Each row of a before or after table is a point. The points were changed in one or more steps. Then noise was added and the rows were shuffled. The steps act on how far a point lies along the listed directions, d1 being the first. Write out the steps. A step turns or swaps two directions, mirrors them in a line or flattens them onto one, adds a multiple of one to another, or multiplies one. Angles are multiples of 10 degrees, from the lower direction toward the higher: turns from -170 to 170, lines from 10 to 170 but not 90. Use the fewest steps. Two steps may share a direction if one is a turn and the other turns, adds or multiplies; they go together, in the order done. Otherwise the lowest direction goes first.

Directions:
(1): [ 2.57  0.72 -0.89]
(2): [-0.94  2.57 -0.66]
(3): [-0.64 -0.90 -2.59]
Before:
[[ 0.48 -0.35  0.18]
 [-0.39 -1.06  0.06]
 [ 0.40 -0.48  0.30]
 [ 0.52 -0.15 -0.53]
 [-0.09 -0.05 -0.06]
 [ 0.19 -0.62  0.45]
 [ 0.12  0.47 -0.68]
 [-0.30 -0.85 -0.33]
 [-0.47 -0.41 -0.23]
 [-0.05  0.01 -0.79]
 [-0.05 -0.87  0.55]
 [ 0.22 -0.90  0.40]]
After, 12 rows:
[[ 0.49 -0.90  0.02]
 [ 0.62 -1.16  0.21]
 [ 0.18 -0.92 -0.10]
 [ 0.88 -0.71  0.69]
 [ 0.01  0.01  0.09]
 [ 0.42 -0.46  0.90]
 [-0.54 -0.43  0.29]
 [-0.77  0.52  0.20]
 [ 0.04 -0.78 -0.09]
 [-0.51  0.31  0.64]
 [ 0.40  0.07  0.51]
 [ 0.82 -0.92  0.16]]
Steps: turn d1 and d3 by 150 degrees; multiply d2 by 1.3

Directions:
(1): [-0.94 -1.87 -0.75  2.02  2.02 -1.09  2.59 -0.32]
(2): [-2.72  1.14  1.81  1.39 -2.19  0.47  1.27  0.76]
(3): [ 0.95 -1.21  1.52  1.53 -0.07 -1.97 -1.72  2.69]
(4): [ 1.31 -0.83 -1.54 -0.57 -1.25  1.71  1.90  2.81]
Before, 9 rows:
[[ 0.88 -1.05 -0.31  0.43  0.98 -0.86  0.18  0.45]
 [-0.12  0.23  0.46  0.01 -0.20 -0.41 -0.50 -0.07]
 [ 0.16 -0.43 -0.41  0.18  1.08 -0.73  0.05 -0.78]
 [ 0.08 -0.56 -0.13  0.47 -0.06 -0.13 -0.01  0.76]
 [-0.28  0.47 -0.21 -0.15 -0.09  0.17  0.18 -0.37]
 [ 0.09 -0.26 -0.28 -0.11  0.05  0.22  0.39  0.32]
 [ 0.02 -0.21 -0.17  0.52  1.10 -0.76 -0.28 -0.69]
 [ 0.11  0.64  0.13 -0.46 -0.11  0.25 -0.55 -0.08]
 [ 0.03  0.34 -0.27  0.12 -0.24  0.18 -0.06  0.01]]
After:
[[ 0.08 -0.06  0.05  0.33  0.21 -0.52 -0.24  0.29]
 [-0.47  1.07  0.31 -0.59 -1.20  0.86  0.29 -0.18]
 [ 0.09  0.11 -0.26  0.32  0.16 -0.18 -0.20 -0.11]
 [-0.40  0.20  0.28 -0.05  0.05 -0.06 -0.16 -0.38]
 [-0.11  0.49  0.44 -0.08 -1.18  0.23 -0.18  0.91]
 [-0.57  0.24 -0.30 -0.09 -0.18  0.50  0.29 -0.55]
 [ 0.40 -0.30 -0.45 -0.20  0.03  0.04  0.38  0.29]
 [ 0.01  0.43  0.11  0.10 -1.01  0.51  0.04  1.11]
 [ 0.62 -0.11 -0.28 -0.22  0.57 -0.13 -0.36  0.20]]
Steps: swap d1 and d2; turn d3 and d4 by 150 degrees

Directions:
(1): [ 1.53  0.85  0.83 -2.02  0.24  4.05  1.88 -1.54  0.68 -0.31  0.05  0.95]
(2): [ 2.21 -0.07  1.07 -2.25 -0.75 -0.92  0.85  1.53 -3.61  1.03 -0.29 -1.36]
(3): [-1.15  2.75 -1.40  1.05 -0.31  0.61  0.03 -1.73 -2.01  2.27  2.60 -0.50]
(4): [-1.23 -1.16  1.55  2.01  0.65 -0.68  3.26 -1.60 -1.31  1.18 -1.99  1.11]
Before:
[[-0.44 -0.31  0.07  0.66  0.40 -0.89 -0.29  0.17 -0.09 -0.07 -0.48  0.12]
 [-1.09 -0.34  0.08  1.20  0.06 -0.64  0.25 -0.60 -0.39  0.64  0.22  0.22]
 [-0.85 -0.51 -0.02  1.36  0.13 -0.81  0.15 -0.42  0.22  0.30 -0.14 -0.02]
 [ 0.86  0.13  0.13 -0.86 -0.43 -0.15 -0.15  0.71 -0.65  0.04  0.26 -0.16]
 [-0.80  0.21 -0.48  0.85 -0.18 -0.66 -0.56  0.17 -0.43  0.45  0.46 -0.16]
 [ 0.68  0.68 -0.17 -1.04 -0.10  0.74 -0.24  0.16 -0.27 -0.01  0.54 -0.29]
 [ 0.18  0.03  0.13 -0.29  0.13 -0.41 -0.22  0.40 -0.29 -0.01 -0.21 -0.09]
 [ 0.51 -0.71  0.05 -0.50 -0.09 -0.25 -0.45  0.49 -0.25 -0.27  0.07 -0.25]
 [ 0.95 -0.67  0.21 -0.78 -0.11 -0.40 -0.31  1.01 -0.52 -0.42 -0.51 -0.25]
 [ 0.12 -0.47  0.28 -0.36 -0.12 -0.46 -0.48  0.58  0.10 -0.13 -0.06 -0.32]
 [-0.65  0.24 -0.05  0.93  0.09 -1.17 -0.07 -0.24 -0.42  0.48  0.06 -0.20]
 [-0.17 -0.38  0.04  0.43 -0.05 -0.17 -0.17  0.53  0.10  0.19 -0.09  0.21]
 [ 0.35  0.15 -0.09 -0.10 -0.12 -0.36 -0.40  0.71  0.33  0.09  0.37 -0.29]
 [ 0.63  0.18  0.13 -0.88 -0.41  0.22  0.00  0.31 -0.69  0.50  0.41 -0.35]]
After (14 x 12):
[[-0.43 -0.14  0.27  0.62  0.15 -0.83  0.55 -0.08 -0.93  0.63 -0.37  0.00]
 [ 0.32  0.07  0.36 -0.42  0.10  0.02  0.21  0.25 -0.46  0.09 -0.34  0.11]
 [ 0.54 -0.18  0.54 -0.33 -0.27 -0.44  0.74  0.34 -1.06  0.47 -0.27  0.12]
 [ 0.17  0.35 -0.40 -0.19 -0.05  1.15 -0.60 -0.31  1.11 -0.38  0.79 -0.17]
 [ 0.42 -0.04  0.50 -0.06  0.07  0.23  0.88 -0.01  0.04  0.33 -0.24  0.33]
 [ 0.62 -0.89  0.56 -0.56  0.01  0.04  0.46  0.15 -0.78  0.01 -0.32 -0.07]
 [ 0.43 -0.46  0.78 -0.75 -0.01  0.26  0.55  0.09 -0.28  0.06 -0.40 -0.12]
 [ 0.21  0.89 -0.26 -0.38  0.14  0.99 -0.25 -0.58  0.62 -0.11  0.81  0.10]
 [ 1.26 -0.75  0.76 -1.11 -0.15 -0.16  0.65  0.81 -1.22 -0.11 -0.96 -0.19]
 [-0.19  0.63 -0.56 -0.21 -0.08  1.05 -0.98 -0.43  0.88 -0.13  1.33  0.26]
 [ 0.34 -0.14  0.13 -0.17 -0.15  0.57  0.00  0.40  0.16  0.11 -0.01  0.26]
 [-0.30  0.72 -0.22  0.04 -0.09  1.55  0.16 -0.73  0.40  0.12  0.57  0.39]
 [ 0.53  0.33  0.06 -0.68  0.33  0.82 -0.23  0.04  0.33 -0.46  0.03  0.17]
 [ 0.04 -0.23  0.27 -0.03 -0.33 -0.36  0.43  0.07 -0.93  0.74 -0.15 -0.09]]
Steps: turn d1 and d4 by 170 degrees; add -0.7 times d3 to d2

Directions:
(1): [-1.31  1.22 -2.22 -1.42  1.64 -1.53 -0.94 -1.54  0.59  1.88  2.64  1.33
 -0.31 -0.17 -1.63 -0.28  2.67  0.24 -3.12  1.38]
(2): [ 1.20 -3.07 -2.44  1.78  1.19  1.83  1.12  1.04  1.79 -0.64  1.92  0.19
  1.01  0.72  2.51  2.31  0.05 -0.05 -0.95  2.06]
(3): [-1.08 -1.43  1.35 -1.52  0.97  1.72 -1.00  1.55  0.04  0.15  2.66 -2.91
 -2.44  2.06 -2.84  1.46 -1.23  0.10  0.01 -0.78]
Before:
[[ 0.33 -0.42 -0.51  0.27 -0.01  0.06 -0.20 -0.29  0.58 -0.17 -0.26  0.69
   0.77 -0.12  1.29  0.12  0.55  0.24 -0.12  0.41]
 [ 0.13 -1.11  0.18  0.31 -0.36  0.67  0.10  0.92  0.00 -0.72  0.28 -0.41
  -0.08  0.40  0.27  0.82 -0.88 -0.20  0.36 -0.08]
 [ 0.03 -0.03  0.68 -0.15 -0.20 -0.05 -0.12  0.38 -0.26  0.00 -0.22 -0.42
  -0.36  0.08 -0.06 -0.03 -0.20 -0.05  0.41 -0.48]
 [-0.22 -0.03  0.52  0.04 -0.01 -0.07  0.07  0.30 -0.62  0.03 -0.19 -0.08
  -0.26 -0.04 -0.45 -0.28 -0.21  0.34  0.41 -0.24]
 [ 0.03  0.50 -1.15  0.21  0.21 -0.69  0.07 -0.81  0.14  0.54  0.00  1.45
   0.82 -0.80  0.45 -0.64  0.99 -0.20 -0.91  0.67]
 [-0.04  0.96 -0.20 -0.06 -0.46 -0.66  0.09 -0.65 -0.33  0.28 -0.60  0.70
   0.32 -0.21  0.18 -0.69  0.25  0.12 -0.09 -0.30]
 [-0.43  0.52 -1.06 -0.08  0.49 -1.02 -0.09 -0.60  0.35  0.28  0.19  1.22
   0.50 -0.64  0.29 -0.54  1.13  0.22 -1.13  0.59]
 [ 0.04  0.69 -0.51 -0.09  0.00 -0.62 -0.26 -0.71  0.03  0.36 -0.08  0.33
   0.26 -0.34 -0.29 -0.30  0.82 -0.15 -0.45 -0.02]
 [ 0.04  0.13  0.01  0.00 -0.02  0.23  0.10  0.12 -0.05  0.00 -0.01  0.17
  -0.34  0.11  0.18  0.18  0.11 -0.21  0.17  0.11]
 [-0.57  0.80 -1.09 -0.03  0.46 -0.93 -0.10 -1.11  0.08  0.75 -0.19  1.12
   0.41 -0.90  0.26 -0.68  1.13  0.02 -0.70  0.48]
 [ 0.00 -0.28  0.03  0.10  0.17  0.48 -0.08  0.13  0.01  0.19  0.19 -0.01
  -0.18  0.38 -0.05  0.60 -0.26 -0.14  0.21  0.33]
 [ 0.73 -0.63 -1.14  0.38  0.17  0.29  0.61  0.00  0.60  0.12  0.41  0.67
   0.56  0.03  0.68  0.10  0.70  0.12 -0.41  0.68]
 [ 0.10 -0.21 -0.82  0.34  0.45 -0.28  0.27 -0.08  0.50 -0.08  0.10  0.61
   0.30 -0.49  0.69  0.35  0.53  0.06 -0.47  0.59]
 [ 0.05 -0.12  0.25 -0.16 -0.12  0.05 -0.14  0.25 -0.01  0.16  0.33 -0.34
   0.23  0.45 -0.30  0.32 -0.43 -0.07 -0.14 -0.14]]
After, 14 rows:
[[-0.10  0.12 -0.68  0.11  0.28 -0.42  0.05 -0.30  0.36  0.08  0.00  0.58
   0.11 -0.59  0.38  0.12  0.67  0.10 -0.46  0.45]
 [-0.68  1.22 -0.82 -0.57  0.42 -1.44 -0.39 -0.88  0.17  0.51  0.09  1.33
   0.29 -0.80 -0.41 -0.99  1.38  0.29 -1.22  0.42]
 [-0.15  0.94 -0.49 -0.33 -0.01 -0.90 -0.38 -0.80 -0.06  0.48 -0.12  0.40
   0.23 -0.36 -0.61 -0.59  0.91 -0.14 -0.53 -0.10]
 [-0.21  1.48  0.08 -0.36 -0.67 -0.96 -0.01 -0.76 -0.48  0.35 -0.83  0.70
   0.25 -0.33 -0.18 -0.96  0.26  0.18 -0.03 -0.55]
 [ 0.04 -0.49 -0.06  0.22  0.30  0.63  0.02  0.26  0.11  0.13  0.31  0.05
  -0.10  0.40  0.14  0.74 -0.25 -0.11  0.18  0.43]
 [-0.21 -0.14  0.42  0.08  0.08  0.02  0.16  0.44 -0.62  0.00 -0.19 -0.04
  -0.13 -0.01 -0.36 -0.20 -0.21  0.24  0.38 -0.18]
 [ 0.18 -0.40  0.07 -0.04  0.06  0.19 -0.10  0.29  0.16  0.10  0.49 -0.33
   0.29  0.45 -0.09  0.47 -0.47 -0.03 -0.18  0.05]
 [-0.90  1.47 -0.84 -0.49  0.38 -1.46 -0.38 -1.45 -0.21  1.01 -0.35  1.19
   0.16 -1.12 -0.43 -1.20  1.42  0.05 -0.82  0.17]
 [ 0.04  0.14 -0.01 -0.04 -0.06  0.23  0.08  0.15  0.00  0.03 -0.01  0.13
  -0.30  0.09  0.16  0.21  0.02 -0.17  0.20  0.14]
 [ 0.07 -0.33  0.70 -0.01 -0.25  0.14  0.02  0.49 -0.18 -0.18 -0.18 -0.54
  -0.31  0.12  0.14  0.13 -0.25 -0.11  0.44 -0.46]
 [ 0.37 -1.48  0.14  0.61 -0.32  0.91  0.31  1.04  0.16 -0.89  0.38 -0.45
   0.00  0.47  0.66  1.10 -1.02 -0.23  0.47  0.03]
 [ 0.51 -0.28 -1.05  0.18  0.16  0.07  0.41 -0.11  0.47  0.25  0.40  0.68
   0.44 -0.04  0.37 -0.20  0.75  0.19 -0.45  0.49]
 [ 0.17 -0.02 -0.15 -0.09 -0.22 -0.22 -0.40 -0.41  0.32 -0.02 -0.54  0.63
   0.53 -0.23  1.01 -0.17  0.60  0.29 -0.01  0.24]
 [-0.35  1.33 -0.78 -0.28  0.07 -1.23 -0.18 -1.19 -0.21  0.86 -0.36  1.49
   0.61 -0.97 -0.25 -1.20  1.19 -0.16 -0.97  0.32]]
Steps: multiply d1 by 1.3; add 0.7 times d3 to d2
